Each row of a before or after table is a point. One or more steps were done to the points. Then noise was added and the rows were shuffled. The steps act on how far a point lies along the listed directions, d1 being the first. What was done? A step turns or swaps two directions, mirrors them in a line or flattens them onto one, adds a multiple of one to another, or multiplies one. Angles are multiples of 10 degrees, from the lower direction toward the higher: turns from -170 to 170, lines from 10 to 170 but not 90. Use the fewest steps. Two steps may share a direction if one is a turn and the other turns, adds or multiplies; they go together, in the order done. Otherwise the lowest direction goes first.
In the rows, 128 means zero.

Directions:
(1): [ 94 139  90]
(2): [150 174 121]
(3): [160 107  93]
Before (9 x 3)
[[101 208 203]
 [143 124 122]
 [172 140 107]
 [143 159 140]
 [130 121  68]
 [187 142 108]
 [144 142 131]
 [150 136 142]
 [129 121 142]]
After (9 x 3)
[[ 91 195 206]
 [129 120 142]
 [141 120 123]
 [141 137 130]
 [130 119  68]
 [137 148 140]
 [168 128 109]
 [151 133 141]
 [184 130 112]]
Steps: multiply d2 by 0.7

Directions:
(1): [135 183 131 105]
(2): [114 125 186 125]
(3): [129 105 124  73]
Before (13 x 4)
[[139 109 132  83]
 [134 141 114  84]
 [123  80 105  90]
 [127 238 122  77]
 [140 133 121 151]
 [117 115 143 106]
 [150 176 132 119]
 [123 122 126 152]
 [128 111 125 163]
 [110 207 110 136]
 [114 120 113 152]
 [147 106 150 146]
 [130 110 118  97]]
After (13 x 4)
[[123 109 115  72]
 [130 126 123  93]
 [123 245 134 137]
 [111 111 122 148]
 [144 133 129  81]
 [106 192 120 172]
 [127  96 126 146]
 [148 175 137 143]
 [121 128 134 101]
 [149 102 139 133]
 [124 113 125 144]
 [140 123 127 151]
 [133 166 121  94]]
Steps: turn d1 and d3 by -30 degrees; multiply d2 by 0.4

Directions:
(1): [144 172 157  90 133 158]
(2): [133 125 145 158 191 141]
Before (11 x 6)
[[127 111 148 121 155 147]
 [108 102 121 167 148 119]
 [125 149 135  73 103 143]
 [150 150 125 103 121 149]
 [115 106  98 123  40  71]
 [135 140 101  86  66 116]
 [119  98  64 118  57  81]
 [124 122 110 132 133 113]
 [129  88 105 107  55 102]
 [137 149 159 106 119 141]
 [135 167 157 100 140 167]]
After (11 x 6)
[[110 121 114 120  79 120]
 [149 138 128 132 161 150]
 [122 124 112 125 125 113]
 [117  71  73 183 154  87]
 [124 123 141 136 190 144]
 [126 122 143  89 119 145]
 [129  60 116 178 154 103]
 [136 137 164 129 156 144]
 [136 160 160 112 159 169]
 [132 104 114 174 186 119]
 [114  72 107 203 150  77]]
Steps: mirror d1 and d2 in the line at 20 degrees

Directions:
(1): [132  97 168 118 158 157 146  79]
(2): [144 176 187 117 125 106 146 141]
(3): [137 162 105 136 189 160 144 149]
(4): [170  89 117 125 136  97 175 151]
Before (12 x 8)
[[124 158 110 141 181 135 116 125]
 [ 86 137 178 123  97 114  91 118]
 [ 99 166 171 109  65 142 101 101]
 [163 116 141 114 155  89 183 184]
 [111 139 139 128  85  95 112 132]
 [ 96 188 178 105 113 106 124 100]
 [118 171 167 124 107 131 101  95]
 [110 123 142 116 108 106 113 101]
 [144 157  95 142 146  94 148 154]
 [170 172 103 105 156 113 160 183]
 [100 132 132 115 125 160  72  86]
 [ 92  85  48 138 126 145  89 122]]
After (12 x 8)
[[111 143 175 105  50 122 113 103]
 [127  80 140 107  91 112  99  92]
 [171 168 104 104 153 109 162 183]
 [135 135 171 118  85 101 120  98]
 [156  99 118 130 142  82 147 130]
 [131 177 133 123 195 142 152 180]
 [143 159  95 143 148  96 147 154]
 [ 89 128 179 121  92 107  95 118]
 [112 158 183 101  94  79 140 104]
 [ 99  70  50 135 115 132  96 125]
 [ 99 163 136 133  99 115 100 130]
 [102 138 141 118 119 120 105 101]]
Steps: mirror d3 and d4 in the line at 40 degrees

Directions:
(1): [130  94 132 164 123 187 189 136 129 115 120]
(2): [ 97  81  91 171 143 136  72 137 122 128 130]
(3): [178 166  97 140 123 173 107 129  95 152 155]
Before (9 x 11)
[[145 156 119 122 127 124 108 137 125 132 135]
 [185 153 118 148 122 181 149 131 121 128 136]
 [120 107 152 115 133 135 162 123 143 109 116]
 [ 77  77 119 143 138  63  90 120 141 120  98]
 [136 136 117 118 136  99  67 127 113 143 133]
 [162 169 151  80 114 109 171 115 121 119 138]
 [103  79 122 139 152 142 139 129 124 101 117]
 [156 171 149 101 126 132 138 107 127 114 129]
 [168 148  89 116 136 128  87 130 104 152 151]]
After (9 x 11)
[[123 121 176  93 127 121 194 118 153 102 108]
 [141 145  98 140 135 135  82 140 117 136 140]
 [ 35  32 115 160 149  47  68 126 152 110  87]
 [157 161 141  90 116 111 159 118 119 123 140]
 [169 132  53 150 144 151  43 136  87 162 162]
 [228 200 131 125 108 194 178 127 109 138 145]
 [112  99 150 111 144 128 175 125 134  96 110]
 [112  95  77 160 151 113  10 134 103 147 139]
 [154 163 139 111 128 136 124 111 122 116 132]]
Steps: add -1.5 times d1 to d2; multiply d3 by 1.6

Directions:
(1): [113 139 191 100 131 121 136 151 118  66  99 110]
(2): [125 115  89 141 106 114 131 130  91  89  88 190]
(3): [135 115 122 151  65 144 155 127 129 142  81  76]
Before (14 x 12)
[[131 128 112 131 131 125 124 128 121 130 144 140]
 [117 131 131 125 127 126 125 144 122 113 124 129]
 [126 127 134 117 124 122 126 135 127 124 123 128]
 [131 120  87 148 102 131 127 119 118 155 114 155]
 [125 131 118 135 113 127 138 129 115 109 103 145]
 [129 128 118 142 115 130 133 127 124 131 115 134]
 [122 131 122 127 122 119 118 135 123 128 130 152]
 [147 133 114 137 124 127 133 123 134 160 138 119]
 [122 129 168 122 138 126 134 138 128  92 119 104]
 [129 120 120 141  84 132 147 122 126 128  91 104]
 [128 126 116 139 113 129 133 126 116 127 111 131]
 [129 129 144 128 108 129 136 137 130 120 109 104]
 [124 121 146 127 102 130 140 135 114  94  99 121]
 [140 123 128 135 103 140 134 121 140 144 111  96]]
After (14 x 12)
[[127 126 134 119 123 121 127 136 125 123 122 129]
 [129 133 123 121 151 122 116 129 125 128 159 147]
 [125 123 149 130 129 123 135 137 119  88 108 122]
 [146 108 115 158  43 153 159 119 136 156  66  58]
 [148 130 111 143 109 130 138 121 133 163 127 111]
 [130 125 126 144  93 138 143 128 123 135  98  97]
 [128 116 145 138  68 140 155 135 116 102  74  85]
 [134 123 114 146  88 144 137 122 135 167 110 102]
 [118 132 133 122 132 127 124 144 121 112 127 132]
 [134 119 133 146  64 137 152 136 126 126  76  78]
 [132 126 126 147  99 136 141 127 129 138 106 104]
 [125 133 135 134 104 134 145 131 125 118 100 110]
 [120 137 134 116 143 118 112 136 129 128 149 153]
 [140 106 121 168   9 153 180 120 130 147  36  31]]
Steps: flatten d1 and d2 onto the line at 20 degrees; multiply d3 by 3

Directions:
(1): [138  96 174 113 147 101  84 130 138 124 168 109  70 155]
(2): [ 95  91 115 145  94  94  68 155 124 126 131 115 180 119]
(3): [133 170 129 160 133 134  88  95 111 123  83  90 132 185]
Before (12 x 14)
[[123 134 115 136 121 134 127 131 120 127 116 125 136 125]
 [121 120 145 122 134 113 107 124 132 123 134 129 107 137]
 [136 137 151 136 133 126 105 110 120 131 111 101 114 174]
 [138 139 147 125 151 126 139 122 132 118 129 121  81 150]
 [112 105 137 134 118 104 100 141 134 126 139 123 133 126]
 [123 137  97 129 115 142 159 131 126 131  99 135 173 105]
 [132 119 139 116 139 132 132 123 117 129 143 127  95 143]
 [141 140 128 130 123 151 172 110 127 129 117 130 135 124]
 [115 107 127 129 124 118 118 146 136 132 120 131 138 122]
 [139 146 144 136 133 135 122 103 127 131 126 113 112 157]
 [162 130 166 110 146 127 111 106 134 126 132 107  83 165]
 [126 157 131 136 123 133 124 114 123 130 108 114 129 148]]
After (12 x 14)
[[124 162 124 139 119 140 132 114 120 131 102 118 139 143]
 [173  92 220  93 167  94  59 107 146 121 179  84  14 197]
 [111 178  35 149  93 178 217 130 113 137  48 161 250  70]
 [117  90 158 127 127  91  81 141 139 124 158 115 108 139]
 [143 136 160 132 140 125 106 105 130 130 139 107  91 166]
 [138 100 166 108 150 115 106 124 123 126 168 115  60 159]
 [119 146  99 142 113 145 143 129 116 128 103 132 155 115]
 [115 107 128 130 124 117 116 145 136 132 120 132 137 122]
 [144 118 179 114 163 107 109 123 138 116 155 108  42 166]
 [142 121 179 126 143 111  81 110 125 129 134  89  82 190]
 [135 159  98 139 111 168 200 107 120 132  91 142 171 107]
 [127  97 176 112 147  95  78 123 138 119 161 117  66 155]]
Steps: multiply d1 by 3
